Each row of a before or after table is a point. One or more steps were done to the points. Then noise was added and the rows were shuffled. The steps act on columns, c1 being the first. Name the steps. A step turns or swaps two columns, mirrors them in a line or flattens them onto one, adds a multiple of one to another, or multiplies or shifts one. Angles are multiples of 10 degrees, from the lower column toward the higher: turns from -170 to 170, lines from 10 to 170 but not 90. Use the fewest steps. Two steps may share a column if one is a turn and the other turns, adds or multiplies; they go together, in the order done. Otherwise the lowest column goes first.
(in the rows, 128 means zero)

Before:
[[ 99 179]
 [ 74 173]
 [104 128]
 [135 137]
 [162 189]
 [125  85]
 [148 156]
 [ 96  96]
 [152 120]
 [107  99]
 [ 70 112]
 [168 112]]
After (12 x 2):
[[119 161]
 [132  83]
 [112 109]
 [150 143]
 [166 148]
 [ 57 115]
 [103  73]
 [159  97]
 [103 193]
 [136  92]
 [ 72 139]
 [123 139]]
Steps: turn c1 and c2 by 50 degrees

Before (12 x 6):
[[127 119  97 143 102 157]
 [194  95 118  55  94  89]
 [155 119 109  93  66  79]
 [ 41 128 136 113 164 146]
 [133 163 149 110 101 134]
 [125 126 120 112  80 138]
 [106 151 153 120  88 132]
 [166 100  92 104  88  87]
 [ 42 134 102 132 126 122]
 [175 116 103 148 130  99]
 [145  67 135 111 109  96]
 [147 150 135 165  81 120]]
After:
[[178 116  93 164  81  74]
 [135 132  81 120  88  82]
 [198 120 184 107  88  35]
 [173 183 211 110 110  42]
 [187 119 150  94  67  31]
 [207 115 156 152 130  47]
 [157 107 156 144 103 106]
 [226 149 176  54  94  37]
 [162 119  67 111 100  85]
 [ 71 137 122 114 165  98]
 [154 121 135 112  78  86]
 [ 73 101 133 132 125  68]]
Steps: shift c1 by 30; multiply c2 by 1.6; turn c2 and c3 by -120 degrees; shift c6 by -50

Before (8 x 11):
[[137 128 110 138 114 116 103 181 146  84 136]
 [133 147  97 104 161 113 125  50 134  47  98]
 [ 63 128 125  67 123 105 117 100 121  92 104]
 [149 133  81 133 143 122 108 174 156 128 110]
 [139  87 144 126 119 111 119 154 142 117  94]
 [151 120 135 138 188 120 138 193 155 120 111]
 [114 150 103 139 131 125 108 127 121  45  63]
 [155 139 143   7 110 107 129 150 133 115 133]]
After (8 x 11):
[[ 72 115 105 140 131 125  63 119 121  46 108]
 [ 44 137 134  67 124 105 104 101 121  93 118]
 [148  95 112 138 188 121 110 192 154 120 138]
 [149 150 136   7 111 108 134 154 134 115 129]
 [115  75  93 138 114 116 136 172 146  84 102]
 [133  95 135 126 120 111  94 157 141 116 119]
 [149  44  69 132 142 123 111 156 155 128 108]
 [ 91 144 125 104 162 114  99  43 134  46 125]]
Steps: add 0.5 times c10 to c1; turn c3 and c8 by 20 degrees; add 1.5 times c3 to c2; swap c7 and c11
